Each point is reached from the start by the listed moves, each made 0, 1 or 2 times, or once backwards (-1), plus a little noise. Is the number of moves made odd or even? Then give how often each move was made.

Moves:
(1): [ 1.6 -3.6 -0.1]
(2): [3.6 1.8 3.1]
(3): [-1.4 -0.7  2.7]
Start: [0.0 0.7 1.2]
Points:
[-4.6  2.5  6.8] -> odd (-1, 0, 2)
[3.3 6.5 1.8] -> odd (-1, 1, -1)
[3.2 2.4 4.4] -> odd (0, 1, 0)
[0.5 5.7 7.2] -> odd (-1, 1, 1)

Moves:
(1): [ 1.3 -2.7  0.3 -2.0 -0.6 -1.5 -2.0  0.3 -1.5]
(2): [ 1.6  3.0 -0.8 -2.1  2.1 -0.3 -3.1  0.6 -0.1]
(3): [ 2.1  1.3  4.0  0.7  0.1 -1.8  1.1  1.1 -0.8]
(4): [ 3.1 -1.5 -0.5  0.8  1.1  2.0  0.4 -2.8  0.9]
(5): [ 1.3 -2.9 -2.6 -1.0  4.7 -1.1  5.0 -1.6  1.7]
(6): [-1.2 -0.3  4.0 -3.0  0.2  3.7  0.2  0.6  1.5]
Start: [-1.6  2.0  2.0  2.6 -1.8 -0.7  0.9  0.0  0.9]
Points:
[ 4.5 10.9  9.8 -1.9  8.4 -0.8  4.4  2.2  3.4] -> odd (-1, 2, 2, 0, 1, 1)
[-2.5  4.5  6.4 -4.5  6.1  6.8  5.4 -0.2  7.0] -> odd (-1, 1, 0, 0, 1, 2)
[  5.5   4.1  -1.7  -2.2  -0.5   3.6 -12.6  -3.2   0.3] -> odd (1, 2, -1, 2, -1, 0)
[-2.1 10.3  5.0  2.6 -0.3 -3.1  0.4  4.2  0.4] -> even (-1, 1, 1, -1, 0, 0)

Moves:
(1): [ 1.4 -0.5  3.1 -1.2 -1.2  1.1 -1.3  0.1  1.0 -0.9 -0.4]
(2): [ 0.2  1.1  1.2  1.3 -0.7  0.8 -1.4 -0.9  0.1  0.3 -2.3]
(3): [ 1.0  0.8  1.5  0.0  0.2  1.1 -2.6  1.6  0.1  1.1  2.0]
(4): [ 0.9  1.1 -2.0 -0.1 -2.0  1.2  3.1  2.1 -0.7  0.7 -0.4]
(5): [ 2.1  0.5 -0.6  0.2 -0.1 -1.7 -0.4  0.6 -1.0 -0.5  0.9]
(6): [ 1.1 -0.4 -0.6  0.8  1.4  1.6 -0.1 -1.6 -1.1 -0.3  0.4]
(7): [ 0.6  2.1  1.0 -1.1  1.7 -2.1  0.9 -1.5  0.1 -0.1 -0.2]
(8): [-0.7 -0.7 -0.9 -2.3  2.7 -1.1 -0.1  3.3 -1.7 -1.2  0.9]
(9): [ 0.7  0.9  0.3  1.6  1.6  0.5 -0.1  0.7  1.6 -0.6 -1.2]
(10): [ 3.9 -0.2 -1.0  0.3 -0.8  1.0 -0.5  1.1  0.0  3.3 -1.0]
(11): [-0.2  0.7 -1.5 -1.3  1.0  0.8 -0.4 -1.5  0.8 -1.1  0.5]
Start: [ 0.0  1.4 -2.2  2.6 -0.3  0.8  0.0 -0.6  1.1 -0.5  1.3]
Points:
[ 1.3  0.8 -1.3  7.9  5.2  0.1 -4.4 -1.1  1.8 -7.1  2.7] -> even (0, 0, 0, -1, 2, 1, -1, 0, 2, -1, 0)
[ 3.0  3.9  0.1  5.2 -1.8  9.2 -6.2 -0.2  8.9 -0.1 -7.1] -> odd (1, 2, 0, 0, -1, -1, -1, 0, 2, 1, 2)
[-3.3  7.0 -1.9 -8.7  4.8 -0.8  7.8  3.6  3.4 -9.8 -1.5] -> odd (2, 0, -1, 2, -1, -1, 2, 2, 1, -1, 2)
[ 12.0  11.1 -13.5   0.0   1.2  -3.0   6.3   1.2  -3.2   3.4  -4.5] -> odd (-1, 2, -1, 2, 2, 0, 2, 1, 0, 2, 2)
[ 9.9  4.9 -3.2 -1.7  4.4  0.7  7.4 12.6  0.8  4.0 -2.0] -> even (1, -1, 0, 2, -1, 0, 2, 2, 2, 2, -1)
[10.8 10.3 -0.7 10.3 -0.9  6.8 -6.5 -0.7  3.4  0.5 -0.3] -> even (0, 2, 2, 1, 2, 1, 0, -1, 2, 0, 1)
[ 3.5  3.0 -0.3  8.8  7.6  1.1 -7.6  0.0 -2.8  0.1  0.6] -> odd (-1, 2, 1, -1, 1, 2, 0, 1, 1, 0, -1)
